Each wall is flat, endless, passes through zero and stands at right angles to its row. A trip goes straight from one point to another. Which walls does it cross, in order?
In the rows, zero is written as 128.

Walls:
(1): [162  70  72]
(2): [141  88 149]
(3): [138 131 100]
Trips:
[ 66  95 186] to [159 182 158] -> 2
[100 185 196] to [165 136 117] -> 3, 1
[120 143 139] to [133 110 182] -> 2
[ 94 144 131] to [101 127 128] -> none
[ 99  78 190] to [180 150 145] -> 3

Walls:
(1): [124 128 172 112 108 122 156 131 143]
(2): [148 143 105 202 139 143 144  71 179]
(3): [149 102 133 190 172 175 116 150 159]
(4): [ 62 161 132  94 112  72 130  98  92]
(5): [ 85 103 106  77 188 147 152 141 117]
(6): [145 147 138 128  66 167 124 175 148]
Trips:
[179 136 102 152  63 161 134 111  68] to [178 148  91  30 180 167  74 160  60] -> 2, 5, 6
[123 121 114 149 113 175 138  54  86] to [137 138 110 110 152 120  87 131 161] -> 3, 4, 5
[130 106  61 164 115 199 164 161 126] to [187 128 118  75 114 169  70 205 158] -> 2, 5
[190 136  92 115  56 101 143  87 130] to [184 130  93 125 129 130 168 148 143] -> 4, 1, 3
[205 149  51 153 186 159 134 116 139] to [ 93 150 107 118 103  66 176 149 103] -> 3, 4, 2, 1
[115  99 111  94 141 165  84  90 127] to [147 113  79 150  92 126  91 126  84] -> 3, 5, 6
[164  71  95 120 153 148  96 134 167] to [152  67 116 108  99 149 123  92 197] -> 6, 5, 1
[131 151  70 111  98 122 150 145 131] to [171 150  90  72 128  85  77 135  86] -> 5, 6
[173 165 177 182 186 169 122 162 180] to [172  67 130 154 161 152 149 109 118] -> 1, 6, 5

Walls:
(1): [131 125  74  97 197 146 162 142 110  72 112  71 112 119]
(2): [167 154  87 110 127 143 100  92  93 150 160 119 143  63]
(3): [177  92  73 127 185 192 193 123 186  74 160 164 193 154]
(4): [128  97  47 115 111 161 119  64 143 175 143  51 179 163]
(5): [158 154 115 126  92 188 155 151  94 124  83 156  76 218]
(6): [ 95 170 121 128 118 166  90 115 103 128 120  86 139 160]
(7): [ 83 129  96 145 119  98 123 181 154 172 143 113 115 128]
Trips:
[132 165 108 177 194 224 173  57 153 123 157 115 119 145] to [119 153 102 124 183 161 144 125 159 120 152  87 140 174] -> 2, 7
[ 93  68 182 112 128 167 100 229 120 201 128 157  99 157] to [ 58 187 200 117  85 160 141 137 158 120 103 149 179  79] -> 6, 5, 7
[161 181 215 124  80  82 129 180  55 177 118 108  90 131] to [155 147 113 127 145  99 145 196 115 138 101 108  80 159] -> 6, 1
[133 147 232  89 169 148 142 135 164 111 111 181 163 132] to [142  99 165 163 117 139 102 135 126 129 101 177  79 105] -> 5, 3
[135 129  93 144  85  89  88 148 133 184 131 154 122 180] to [ 74 100 108 140 203 157 135 136 183 183 145 142 108 140] -> 6, 3, 5, 1
[141  73 124  77 136  73 135 130 148 101 114 132 120 110] to [ 41 132  76  47  85 173 186 128 114  85 135  82 117  91] -> 4, 7, 2, 6, 5

Walls:
(1): [119 188 125 107 112 126 134 158 105  82 169 128  29 106  97 146 122 149
  49 113 194 141 166 121 173 100 142 192  90 133 136 113]
(2): [ 70 213  72 178 169 103  90 113 121  69 130 188 158 133 150 148  14 134
  41 172  97 105  95 153 113 112 142 108  49 100 156 173]
(3): [120 124 156 141  59 162 103 134  58  89 114 144 149 207 135  82 159 125
 126 121 163 124  80 196 108 117 142 219 114 167  94 182]
(4): [ 78  87 118 120  35 109 140 177 174 155 126  89 144 134 164  69 147  98
 111 131  83  85 108  67 188 100  79 190 103 149 174 112]
(5): [183  94 144 102  48 166  94  73 151 106 131 150 164  72 142 104 138 162
 185  75 136 154 110  68  35 150 184 147  77 159 203  90]
(6): [111 136 113 124  97 131 157 134 154 137 130 124  87 104 122 130 178  76
  86  72 169 158 139 151 195 114 142 102  98 152 139 172]
(7): [120 153 113 186  95 182 140 149 158  65 178 137 162 144  95 194 130 179
 144 130 142 134 156 151 174 118 109 150  96 171 112  73]
(8): [ 80 121 121 137  97 128 118 123 195 104 125 118 100  55 125 181 147  96
 102 112 177  95  79 165 160 123  87 112 115 141 147 136]
Trips:
[120 118 100 149 113 165 160 170 124 136 200  83 109 196  81  83 187  55
 108 119 174 108 186 194 171 172 102 117 167 136 151 178] to [131 146 108 104  86 142 134 203 155 131 153 109 115 126 105  93 172 164
 145 109 149 178 138 120 101  91 126  78 100 123 159 125] -> 5, 3
[ 65 149  88 136 127  45 153 168  61 116  67 175 113  90 148 153 135 101
 149  98 104 125 128 149  93  92 114  51 154 113 138 122] to [ 86 134 118 131 169 100 183 170 103 182 177 126 208 155  97 163 134 129
 127 159  76  89 154 105 164 151 138  86 166 117 122 200] -> 8, 6, 4
[ 75  88  99 118  94 137 221 103 162 116 114 127 136  92 167  96 133 165
 123 145 183  78 126 111  87 155 120 117 136 183 173  71] to [ 91 108 143 156 118 176 167  93 151 163 136  97 129 156  82 107 186 128
 152 126 101 162 105 123  90  99 129 137  50  47 142 170] -> 6, 3, 7, 8

Walls:
(1): [133  89 202 109  83 132 118 103 108 127 178  60 151 137 188 116 112 123
 126  91 130  92 203 144 131  61  95  91 119 155 118  72 110 164  83 123
 148  98 109 126 149 162 122 162 130 114 114 146]
(2): [139 199 196 107 113 131 178 104 130 125 154 198 135 135 147 117 146  99
 174 114 121 202 198  65 143 135 142  95  59 107 118 100  94 208 136 157
 196 123  81 153 174 119 177  99 170 145 106 112]
(3): [ 85 133 159 119 175 142  62 129 141 121 175 125 135 121 148 163 117 163
  98 112 164 114 148 184 132  72 126 111  51 125 152 142 126 108 180  74
 134 189 152 113 215 162 103 149  73 154 144 164]
(4): [173 107 183  54  88  96 233 109 118 132 163 153 122 184 125 166  87 132
 115 159 118 222  89 130 181 175 169  61 167 110 141 138 180 160  99  99
 142  90  71 137 104 138 168 149  89 166 181  99]
(5): [ 88  81 153  55 105 123  91 114  82  90 107 118 140  74  99  47  74 113
 119 100 158 101 136 102  88 129 146 158 125 102 121 215  43  32 169 152
 131 171 111 118 165 174 143  83 114 112 131 154]
Trips:
[139  89  82 116 173 131 160 157 141 145 120 149 110 141  75  69 100 112
 118 166 136 157 125 126  93 184  66 157 110 109  98 151 110 103 128 169
 152 144 156 129  68 137 166 107 109 114 144 154] to [120 143 163 204 162 156 153 145 137 116 180 147 104 147  84 233 125 176
 180 136 148 121 120 131  65  83 123 206  90 157 127 128  74  80 113 108
 170 144 112 135 189 204 161 112 104 153  94 124] -> 3, 2
[ 76 196  66 161 139 156  74  86 118  94 120  94 138 102 119  94 103 131
 132 100 140 112 153 115 108 148 148 105 130 170 179 119  86 128 127 172
 135 172  98 146 176 161 187  77 132 111 119 112] to [173 120 147 123 106 166 151 150 142 190 158 185 170 158 168 133 157 150
 160 113  72 134 139 158 101  84  98  95 125 125 194 127 148  96 124 109
 134  66 171 136 136 135 216 174 117 129  49 146] -> 1, 5, 4
[192  65 146  56  66 157 103 150 205  89 128 121 101 119 152  61 109 137
 116  74 173 166 118 133  41 134 166 194 117 185 146 100 131 156 113  68
  71  89 167 101  98 178  97 141 157  98 145  83] to [107 125 129 107  82 195 102  91  95 114 150  91 189  68 120 155 156 129
 160  88 118 171 107 158 137 136 110 108 128 100 104 144 144 140 133 180
  69 143 136 156 103 191 184 144 104  74 159 133] -> 3
[ 94 189  61 113  42 166 172 228  96 124 139 105  76 158 148 116  59 138
 170 117  95 113 118  71 165 242 137 176 105 161 182 174 174 123  90 130
 126 166 168 125 155 193  58  86  72  60 195 193] to [156 103 129 165 148 143 134  78 104 177 135 123 101 155 136 103 129 175
  87 114  97  35 143 157 125 215 170 149 158 104 161  94 145 106  89 122
 104 180 165 134 145 114  71  93 106 167 135 176] -> 4, 3, 5

Walls:
(1): [116 146 157  91 172 114 179 134 115 123 112  75 137  42 151 104 136 182
  70 109 103  66 134 110 168 164 137 191 136 166 145 135 174 144 165 203
  64  97 156 164 165 151 145 127  94 188 209 188]
(2): [124 121 127 126 150 166 127 112 156 165 153 151 137 142 104 170 132 117
 118 120 129 167 122 157 167 113 109  91  93  80 136  92 157 163  97  80
  88 109  82 123 108 116  69  76 159 131 173 142]
(3): [135  80 109 182 138  96 122 144 143 158 117  38 108 152 137 118  90 104
 166  31 132 110  95 134 156 199  86  77  80 113 147  67 116  66  80  37
  98 156  57 153 143 162 120  72 141 107 145 170]
(4): [143  73 106 123 112 142 131 147 135 104 152 110 141 190  91  95 129  76
 167 114 180 117 206 104  59 164 159  85 118 112 111 164  94 144 153 142
 122 180 105 117  96 123  74  59 166 141  71 154]
(5): [109 102 119 146 119 112 168 149 160  85  84 145  94  78  16 216  97 118
 120 177 141 168 136 100 183 102 113  96 155  78 104  63 145 147  67 138
  91 107 158 118  37 128  78  92  69 123 228 150]
(6): [162 133 156 120 114 100 140 160  68 175 146  93 146  75  86 120 123 121
 135 157 143 148  81 117 140 102 143  69 149 145 129 108 106 199 148 206
 157 125 154 139 130 206 131  77 181 136  56 156]
(7): [ 73 158 153 125  76 169  96  71 114 129 135 135 114 174 100  85 178 173
  96 135 106 204 132 160 140  99 138  89 162 109 104 108  77  81 118 114
 104 117 162 114  65 142 104 144  63 152 160 153]
(8): [173 112 128 130  92 106 166 186 135 186 182 177 165  97  79 128 139  64
 131  97  90 152  94 161 236  87 199 105 154 107 139 121 149 137  97 123
 135 160 117 129 121 149  97 160  77  92  99 175]
(9): [189 178  56 203 167 145 153  44 114  93 156 139 141  22 105 187 133  95
  83 101  57 121 128 193 126 196 123 127 220 142 108  80  90  98 158 109
 173  94 165 183 170 141  98  17 144 167 154  67]
(10): [151 112 143 180  92 135 109 141  28 145 104 109  54 132  74 115 131 106
 155  35 129  78 174 138 202 112 112 109 125  88  72 210  86 136 163 122
 156 177 142 109 119 128  56  92 173 105 116 144]
(11): [ 74 166 108 175 151 111 106 110  30 113  53  77 122  95 137 155 134 207
 119 137 109 148 165  74 151  72 110 149 105 105 127 158 143 118 125  82
 115 139 139 100 140 141 125 162 141  88 151 115]
Trips:
[ 62 179  94 136 178 154 181 216 194 109 142 113 105 136 180  73  93 185
 169  76 172 178 149  98 165  83  67 105 177 100  53 134 157 113 121  93
 127  92 131 154 139 114 191 135  83 115 174 130] to [ 67 169 154 155 112 170 171 151 103 107 134 152 146 113 123  92 157 155
 169 185  85  89 104 128 176 108 101  88 123  93 155 127 184 142  54 105
  97 166 137 100 102 102  66 164 149 164 116  69] -> 8, 3, 1, 10
[ 89 142 159 121 180  98 134  86  93  86  92 164 129 117 169 116 109  71
 123 148  85 132 135 142 123 102 105 164 153 143 136  74  48 184 142 121
 130 174 139 142 134 119 148 104 103 150 120 198] to [190 124 121 119  90  88 189 121 108 129 108 158 122 192 149 183 147 214
  82 100  91 120 144 108 109 128 135 176 122 139 205 155  94  98  64  86
 171 103 108 110 150 116 201 127  88  61  43 103] -> 5, 6, 7, 1, 9, 8
[ 86 146 119 128 136 127 158 132 107 171 127 139 114 159 162  37 160 187
  74 117 122 165 107 132 166 149 113 152 144  66 147 103 150 144  92 212
 150 128 120 179 176  19 130 115 153 160 166 196] to [ 69 151 116 139 110 161 150 158  98 132 107  93  95 138  84 156 170 171
 100  62 114 130  91  97 148 139 115 114 119 196  89 120 100 189 171 139
  94 136 128 118 148 108 130 162 141 140 148  82] -> 11, 10, 6, 2, 5
[141 107 205 180  88 101 146 120 123 176 127 147 141 149 142 190 132  65
 137 158 102 139 122 115  78 124 131 132 125 104  66 136  99 134 113 170
 151 110 169 109 148 118 132 135 107  75 108 111] to [ 94 124 110 111 143 136 163 149 130 167 161 169  61 156 105 118 107 144
 124 108 175 120 160 204 178  82  97 160 128 136 103 116 113  78 125  99
 150 126 142 115 115  73 150 155 130 102 167 183] -> 4, 7, 6, 2, 3

Walls:
(1): [169 118 116 130 108 117 127  48 166 116 141 122 105  75 133 148 118 110
 123  88 112 164 199  87 169 139 140 101  85 106 149 164 157 135 107  19
 152 119 118  75 165 198 133 156 177 102  80 113]
(2): [ 25 141 125  75 159 125 104 146 154 238 115  66 111 133 102 108 117 249
 106 155 122 130 136  69 101 124 107 122  88 177 136 135 145  54  81 142
 170 144 178 117 126 107 127 112 138 113 137 110]
(3): [118 201 130 158 112 100 100 117 151  79 113 138 133 134 117 164 136 139
 176 111 176 109 135  83  54 141 169  84 143 180 103 115 122 121 199 108
  31 154 165 106 162 147 182 169  96 106 126 112]
(4): [136 104  87 196 164 141 111 154  81 140 115 136 108 163 138 158 116 116
 111 159 110 102 125 113 100 124 162  99 148  97 144 105 169 170 136 163
 121 113 140 147 213 126 105 111 144 110 120  99]
(5): [115 161 182 127 131 120 107 144 111  83 223 125 146 153 104 114 172 119
  87 146 158 154 111  66 138 122  92 180 156 154 139 169 131 117 190 148
 161  30 161  91  98  93  98 194 166 105 135 151]
(6): [ 70 128 198 113 100 114 103  78  84 133 103 134 117 167  35 172 105 161
 177 127 117 100 184 120 117 202 134 132  63 137 157 134 179 105 166 156
  88 112  86 146 139 138 146 133 149 149  92 186]
(7): [117 131 185 168 114 135 134 154 136 129 153 212 180 104 112 132 109 128
 125 176 158 138 126 195  92 160 119 115 139 151  85  96  71 147 106 107
 124 118 114 118 113  73  97  70 150 142 152 108]
(8): [149 177 157 114 189 131  95 126 123 163  78 120  82 162 107 142 142 138
 155 142 138  75  77 134 123 127 128 192 120  95 157 124 182 133 131  95
 183 120 121 181  70 106  84 100  92 161 113  76]
(9): [112 115 117 144  98 102 139  87 197 144  96 170 123 132 129 158 129 112
 148 156  93 128 137  94 156 147 156 199 114 139 133 199  79 174 157 113
  87 134 110 106 110 145 153  71 131  32  87 136]
Trips:
[120 175  36  95  22 128  55 146 180 123 129 120 190 124 122 147  96  59
 105 139 149 152  50 108 142 144 120 146 187 128 186 195 101 182  89 107
  81 156  91  86  85 142 134 123 129 125 164 135] to [138 194  95 126 117 170 105  94  84 158 107 140  37 115 162  98 114 113
 111 197 110 127 103 142 196 181 180 147 110 119 115 150 134 124 113  96
 195 107 217 154 128 166  94 159  53 176  60 105] -> 7, 8, 3, 5, 4, 2, 9
[ 86 199 128 126  73 131 134 186 187 103 111 112 152 140 107 130 100 137
 143  70 143 124 108  88 153 111 137  98  61 178 145 149 116 104  84 130
 111  75 112  74 141 174 108 170 127 182 190 120] to [104 161 139 119  90 153 113 125 168 120 113 202 156 151  95 110 165 144
 146 133 157 137 171 132 123 113 111 121 115 169  77 134 155 107  57 109
 121 182 118 126 129 174 177 130 110 166  95 138] -> 7, 5, 9
